Each row is a point. The points of each table are mixes of a few directions, plus a little noise. How many directions does each table use, and how many do they share? Where both have some left over, give the other angles between the two spaces (their principal angles), to ten degrees, smallest first.

First:
[[  1   4]
 [-11 -13]
 [ 35  50]
 [ 45  64]
 [-29 -36]
 [-45 -63]]
Second, 5 rows:
[[ 53   5]
 [-91  -7]
 [ 55   5]
 [-28  -3]
 [ 11   2]]
Directions: first 1, second 1, shared 0; angles 50

First (5 x 4):
[[-28   9  12 -14]
 [-75  25  33 -38]
 [-11   3   5  -5]
 [114 -37 -49  57]
 [  1   0  -1   1]]
Second:
[[ -1  -2  -8   4]
 [ -7 -26 -52  27]
 [ 16  65 108 -54]
 [-17 -77  21 -23]
 [ -9 -40 -24   8]
 [ 12  56 -18  19]
 [ 19  83   0  12]
 [-13 -58 -27   7]]
Directions: first 1, second 2, shared 0; angles 60

First:
[[ -3 -18 -19   1  40  11 -18 -27]
 [ 32 -39   6  11  16 -37  16 -17]
 [ 65  38  18  41 -61  -9  -9  77]
 [-14  44  27  -6 -38  47   2  88]
 [ 20  21 -13  21 -14   2 -25   7]
 [  5 -48 -15   1  53 -20   1 -57]
 [-78 -27  41 -62  -8 -16  80 -15]
 [-33  30 -44  -2  13  19 -45 -56]]
Second:
[[ -15  -11  -12   -8   40   30  -18  -10]
 [  19   14   16   10  -52  -39   23   13]
 [   0    0    0    0   -1   -1    0    0]
 [ -43  -32  -36  -22  116   88  -51  -28]
 [  17   12   14    9  -45  -34   20   11]
 [  -4   -3   -4   -2   12    9   -5   -3]
 [  45   33   37   23 -121  -91   53   29]
 [ -19  -14  -16  -10   52   39  -23  -13]]
Directions: first 4, second 1, shared 1

First, 7 rows:
[[ 12 -41  -2  -8 -10   8  16 -13 -31]
 [ 12  20  -5 -38 -11 -22 -30   0 -23]
 [ 17  38  43  11  82 -37 -19  32  21]
 [ 16  11  -5  22 -29  24  16 -27   7]
 [ -9  15   9 -24 -38   6  21 -23 -23]
 [-95 -22   8  67  39  28  52  43  84]
 [ 45 -21 -49 -31 -34  -7 -54 -12 -35]]
Second:
[[ 46 -29   2  11 -50  38  47 -61 -44]
 [ 40 -27 -19  54  24  19  -8  -2  24]
 [ -1  77  31 -40  -7 -29 -15  -5 -10]
 [-16 -38 -11   0 -12  13  17  -1  -9]
 [-62 -27 -10 -25   5 -11  -1  35   5]
 [ 47 121  32   4  45 -42 -60  11  35]
 [-68 -59 -20 -18  -2   1  12  32   1]
 [ 12  42  10   0  18 -16 -23   7  14]
 [  1 -58 -16  14 -21  28  30 -16 -16]]
Directions: first 5, second 3, shared 3

First (11 x 12):
[[ -14    0   23   36  -19   -9  -42   12  -13   10    5   11]
 [ -11    0   -3   19  -11    2  -10   -4    1    4    4    5]
 [ -78    3  -40  121  -71   24  -47  -44   16   20   27   33]
 [ -23    2  -71   11   -9   33   50  -53   37   -6    8    0]
 [  31   -2   86  -17   14  -41  -58   65  -45    7  -10   -1]
 [  28   -1   19  -42   25  -11   12   19   -9   -7  -10  -11]
 [  -8    0   -2   13   -7    2   -6   -3    1    2    3    3]
 [  39   -2   46  -48   30  -24   -5   40  -23   -5  -13  -12]
 [  59   -2    1 -103   59   -5   67   13    4  -21  -21  -30]
 [ -56    3  -77   66  -41   39   18  -64   38    5   19   15]
 [  35   -1   17  -54   32  -10   22   19   -7   -9  -12  -15]]
Second, 8 rows:
[[  0 -16 -69 -25   7  21  55 -23  41 -31  -3 -11]
 [ 38   9  -7 -72  43   6  62  -9   4  -3 -10 -21]
 [ -2  14  63  30 -10 -20 -57  22 -37  27   3  13]
 [-20   8  56  58 -27 -19 -74  23 -32  25   9  19]
 [ 53  16   8 -97  62   5  78  -9  -2  -2 -14 -26]
 [  6  13  52  11   0 -17 -36  17 -31  22   1   6]
 [-32 -17 -36  46 -34   6 -21  -5  18 -14   7  13]
 [-41 -25 -71  48 -42  16  -6 -16  40 -27   9  10]]
Directions: first 2, second 2, shared 1; angles 30
